Each row of a before or after table is a point. The points were changed in one or more steps. Then noise was added and the rows were shuffled. The steps act on columns, c1 being the first. Write out the steps. A step turns or swaps two columns, mirrors them in a line or flattens them onto one, adds a multiple of one to another, or multiplies or shifts one. Angles are multiples of 10 degrees, from the lower column toward the higher: turns from -170 to 170, lines from 10 to 170 but not 90. Use the fewest steps. Two steps may share a column if one is a turn and the other turns, adds or multiplies; they go together, in the order done. Otherwise the lowest column goes first.
(in the rows, 128 means zero)

Before (11 x 2):
[[ 51  96]
 [146 114]
 [ 72  63]
 [ 67 139]
 [136 100]
 [127  68]
 [106 115]
 [115 210]
 [133 130]
 [100  64]
 [ 70 189]]
After, 11 rows:
[[155 139]
 [145 108]
 [197 110]
 [141 149]
 [203  83]
 [ 78  59]
 [ 49 102]
 [187 137]
 [125 138]
 [124  68]
 [170  57]]
Steps: turn c1 and c2 by 100 degrees

Before, 12 rows:
[[ 76 176 106 132]
 [159 116  92 159]
 [121 159 131  87]
 [ 68 172 145 182]
 [154 107 125 214]
 [220 139 145 190]
 [159 133 128 165]
 [ 73 201  91 154]
 [205  98 102 178]
 [184  88 130 130]
 [ 76 164 160  93]
 [ 81 184  95  71]]
After, 12 rows:
[[ 32 123 150 177]
 [ 78 126 127 141]
 [134  45 118  64]
 [185 105 173 104]
 [ 97 169 115 171]
 [169 101 142 147]
 [ 85 126  90 139]
 [ 41 145 115 104]
 [147  75 124  83]
 [203  66 114 118]
 [110  89 155  46]
 [ 45 148  94 170]]
Steps: turn c1 and c4 by 120 degrees; mirror c2 and c3 in the line at 80 degrees

Before, 11 rows:
[[198  90  90  46 134 115 153 111 163]
 [ 96  54 173 150  85  95 201  69  98]
 [203 163  62 140  61 186 190 124 175]
 [156  73  80 139  73  71 168 141  70]
 [100  92 182 155 142 104 117 130  91]
 [154 169 148  63 166 102 206 177  97]
 [117 169 126 139 174 151 135 120  75]
 [156 173  68  31 181 166 154  91 147]
 [143  80  58  82 113 180 189 157 157]
 [220  96 121 132 166 119 160 136  70]
 [158 152 105  66  68 179 178 173  74]]
After, 11 rows:
[[125 170 125 111 154 174 133 126  74]
 [165  91  88 231 113 135 152 102 163]
 [103  71  81 147  71  73 168 132  69]
 [ 81 165  60 187 186  61 192 130 174]
 [170 161 148 181 100 164 205 181  99]
 [159  78  59 165 178 113 189 146 156]
 [198 176  68 202 164 179 152 101 147]
 [125  66 171  91  93  86 201  58  98]
 [ 81  94 121 207 121 165 161 129  71]
 [166 143 105 186 179  68 176 177  73]
 [119  90 181  93 104 144 118 125  90]]
Steps: turn c1 and c4 by 120 degrees; turn c2 and c8 by 10 degrees; swap c5 and c6

Before (9 x 14):
[[139  90  66 102 203 141  62 126 156 165 175 116  69  86]
 [140 139 100 141 215 114 136  66 133  88 135  93 139 138]
 [ 24  69 135 133 174 199  35 160 141 172 125 142  68 165]
 [132 163 119  83 138 168  43 121  59 102  92  66  93 106]
 [ 96  97  51 122  90  86  89  82  83 165  50 107 134 135]
 [121 190 110 102 187 163 101  94  49 198  89  91  75 126]
 [146 101 132 156  81 107  60  81 116 118 167  45  56  38]
 [ 26 143  89  51 158 132  86 156 157 151 157 144 114 150]
 [ 19 143 114 157 173  78 146 185 105 104 177  90 156 133]]
After:
[[140 156 127 139 212 113 135  68 125  88 135  91 109 139]
 [ 21 148 135 159 177  75 146 184 152  93 177  89 133 134]
 [ 23 101  72 133 177 198  35 161 115 199 126 141 113 164]
 [ 27 168 130  53 154 133  87 156  97 156 156 144 135 149]
 [140 175  66 102 204 141  61 127  98 192 177 113 104  89]
 [143 112 104 160  81 104  62  79 142 166 171  44  62  37]
 [124 162 181 101 189 163 101  93 207 213  91  89 133 126]
 [131 148 158  80 139 167  46 120 197 129  94  64  80 104]
 [ 95 191  72 122  91  86  88  81 173 150  46 109 155 137]]
Steps: turn c2 and c3 by 70 degrees; multiply c9 by -1; turn c10 and c13 by 40 degrees

Before:
[[107  71 176 129 164 170  66 122 146 106  97 155 213 161 146 149 142  72
   90 146]
 [ 59 187 170  81 159  85  86 152 240 111  85  74  78  42 103 117 189 191
  147 177]
 [ 41  60  87 208 164 152 119 132 234  75 116 178 179 117 155 177 115 155
   70  67]
 [151  62 187  99 164 150 112 153 204 124 188 103 115  54 154 189  78  98
  117 133]
 [ 85 150  73 198 180 153  75  94 249  40 193  73 109  83 166 103 129 176
  109 133]
 [160 165 183 106 107  98 127  59 205 102 151 197 113  64 129 198  80 192
  136 124]
 [172 107 179 208  85 119 153 193 114  89 170 122 183  94  97 165 108 106
  153  95]
 [ 38 144 153 137 148  65 116 152 125  88 163 123 188  70  28 109 142 124
  173  91]
 [119 174 183  97  77 186 124  59 201 133 140 159 115 111  90 103 147  71
  154  65]
 [148 140 106 183 167  77 171 113 213 111  79 136 113  38  62  99  75 103
  160  92]
 [ 88 105 193 115 119 187  68 169 135  88  77  87 177 136 150 105 136 150
  177  57]
 [154 137  99 115  81 149  89  81 138 133 117 112 135  23 117 100 130  93
  175  82]]
After (12 x 20):
[[131 146 159  62  83 149  90  79 135 133 119  86 132  44 118 103 126  92
  174 157]
 [126  57 130  88  76 181 124  58 202 131 140  63 114 129  87 104 148  69
  150 121]
 [130 126  37  70 164 147 113 155 208 125 173 141 121  81 156 192  77  98
  118 146]
 [130 207 103 189 167 154 117 135 229  73 116  51 177  76 156 179 117 153
   69 101]
 [126 134 152 130 163  78 174 113 212 114  94  88 111  27  63 100  72 101
  161 137]
 [126  62 142  46 157  87  87 156 243 111  97 195  78  78 109 117 192 196
  148 163]
 [128 125  51 150 163 170  70 118 145 109 105 135 212 157 144 149 140  70
   91  98]
 [126 104  79 183  85 117 155 193 115  88 159 100 185  54  98 167 109 103
  151 144]
 [131 101 126 105 147  64 118 151 128  89 152  98 182  72  30 109 142 127
  175 146]
 [128  92  68 126 113 189  67 170 139  89  91  74 178 142 147 111 133 147
  179 192]
 [133  62 126  74 106 100 125  56 207 102 146  95 114  86 126 201  81 194
  141  62]
 [129 160 178 169 181 153  78  91 245  38 172 150 110  54 166 103 137 177
  110 181]]
Steps: multiply c1 by 0; turn c2 and c3 by 130 degrees; turn c4 and c14 by -30 degrees; multiply c11 by 0.7; turn c12 and c20 by -110 degrees
